Every row gives one point. Each copy is the shape, with its points in the same order, turned, moved and blurred by noise. Some copies are also mirrored. Which?
(in the rows, 128 means zero)

Shape (9 x 3):
[[ 83  85  95]
 [ 84 154  90]
 [130 116  95]
 [136 102 151]
 [156 209 184]
 [123 206 152]
 [167 126 137]
 [ 77 105 111]
 [102 119  55]]
Copy 1 (9 x 3):
[[131  78 178]
 [112 130 184]
 [158 116 149]
 [128  99 106]
 [ 77 197  71]
 [ 78 185 117]
 [149 133  91]
 [114  83 171]
 [161 114 197]]
Copy 1 is: mirrored
Copy 2 (9 x 3):
[[ 61 106 154]
 [ 48 158 101]
 [ 93 150 150]
 [129 107 139]
 [184 164  58]
 [135 169  45]
 [155 138 139]
 [ 70 116 130]
 [ 49 167 163]]
Copy 2 is: mirrored
Copy 3 (9 x 3):
[[115  69 129]
 [ 55 105 125]
 [105 119 100]
 [141 145 139]
 [ 67 230 153]
 [ 47 190 153]
 [126 169 107]
 [104  85 144]
 [ 80  80  89]]
Copy 3 is: only turned

Shape (9 x 6):
[[148 124 110 176  59 147]
 [ 98 200 101  92 122  76]
 [164  95 137 102 155 123]
 [140  76 108 180 162 129]
 [109 177 102 125  97 137]
 [137 103 198 140 116 161]
 [162 167  33  93 133 115]
 [110  90 112  92 155 175]
 [136 137 186 121 152 196]]
Copy 1 (9 x 6):
[[118 173 163 118  63 133]
 [ 47 147 138  61 182  92]
 [124  62 139 101 140 153]
 [181 104 117 131 119 129]
 [ 78 178 149  95 144 128]
 [ 99 104 134 170 113 184]
 [124 140 162   7 153 126]
 [152 113 171 129 185 169]
 [105 124 121 157 154 222]]
Copy 1 is: mirrored
Copy 2 (9 x 6):
[[144 121 115 216 103 159]
 [ 77 102 224 126 113 146]
 [147 103 119 119 165 111]
 [115 117  83 173 167  76]
 [ 91 123 157 163 102 177]
 [177 154  88 124 111 126]
 [ 71  71 178 170 195 170]
 [ 99 102  77 103 150 155]
 [137 188  90  99 135 153]]
Copy 2 is: mirrored
Copy 3 (9 x 6):
[[ 85  94 156 100  70 165]
 [174 122  54  55  77 102]
 [157 133 136 161 139 116]
 [ 75 148 130 146 154 122]
 [130 107  92  50  92 151]
 [152 160 195 116 117 159]
 [138  63  34 133  99 139]
 [159  95 129 118 182 137]
 [183 160 158 116 144 188]]
Copy 3 is: only turned

Shape (13 x 8):
[[142  89 146  64 118 139 116 179]
 [148 106 147 176 105 139 172  81]
 [169 109 129  98 136 100  65 173]
 [140  75 216  89 184 129  40 167]
 [142 162 129 166 125 161 156 105]
 [108 113 113 170 140 154 164 118]
 [142 135 131 134 150 143 176 129]
 [149  97 168 120 134 138  76 217]
 [122 138 141 149 146 100 161 109]
 [138  92 124 153 148 124 160 159]
 [113 113 138 164 114 118 137 105]
 [ 97 116  93 143 128 152 133 102]
 [ 99 154 153 162 105 124 190 135]]
Copy 1 (13 x 8):
[[ 79  76 159 134 128 138 165 172]
 [166 124  91 126 152 100  79 107]
 [ 95 114 142 119 155 192 161 195]
 [ 63  50 161 122 222 207 167 143]
 [158 156 119 163 134 133  95 101]
 [178 104 109 145 114 142 116  95]
 [162 121 142 160 138 121 125 122]
 [ 86  61 176 133 147 203 116 175]
 [178 138 142 119 161 137 130 104]
 [174  84 142 138 134 144 122 151]
 [156 113 109 100 138 141 112 107]
 [156 121  86 134 105 153 141  96]
 [167 131 165 116 112 117  93  87]]
Copy 1 is: mirrored
Copy 2 (13 x 8):
[[ 95 167  98 117  59 113 152 109]
 [ 95 107 129 167 149 134 108 201]
 [139 166 164 133  47 114 152 105]
 [ 97 249 178  90  74  70 142 115]
 [111 118 130 166 156 158  99 140]
 [136 118 106 119 154 150 100 172]
 [124 130  98 150 155 134 133 144]
 [ 96 187 165  89  63 139 166 103]
 [131 108 125 143 158  98 133 149]
 [136 134 117 108 126 142 159 160]
 [110 104 138 130 126 113 103 168]
 [141 107 110 130 124 135  69 151]
 [ 85  74 117 129 167 136 134 135]]
Copy 2 is: mirrored
Copy 3 (13 x 8):
[[129  87 177 114 177 119 181 135]
 [178 130 114 197 133 123  86 111]
 [ 86 119 183 106 185  97 127 165]
 [115 197 218 114 200 113 197 156]
 [158 134 103 140 112 145  84 109]
 [138 135  79 172 127 131 132 101]
 [159 127 110 137 149 128 123  77]
 [127 142 156  95 180  93 178 182]
 [140 142 127 146 114  96 106  80]
 [136 132  97 148 164  89 145 105]
 [145 138 134 178 114  98 115 120]
 [104 113 107 171 114 146 132 109]
 [182 121 105 143  85  99 126  98]]
Copy 3 is: only turned
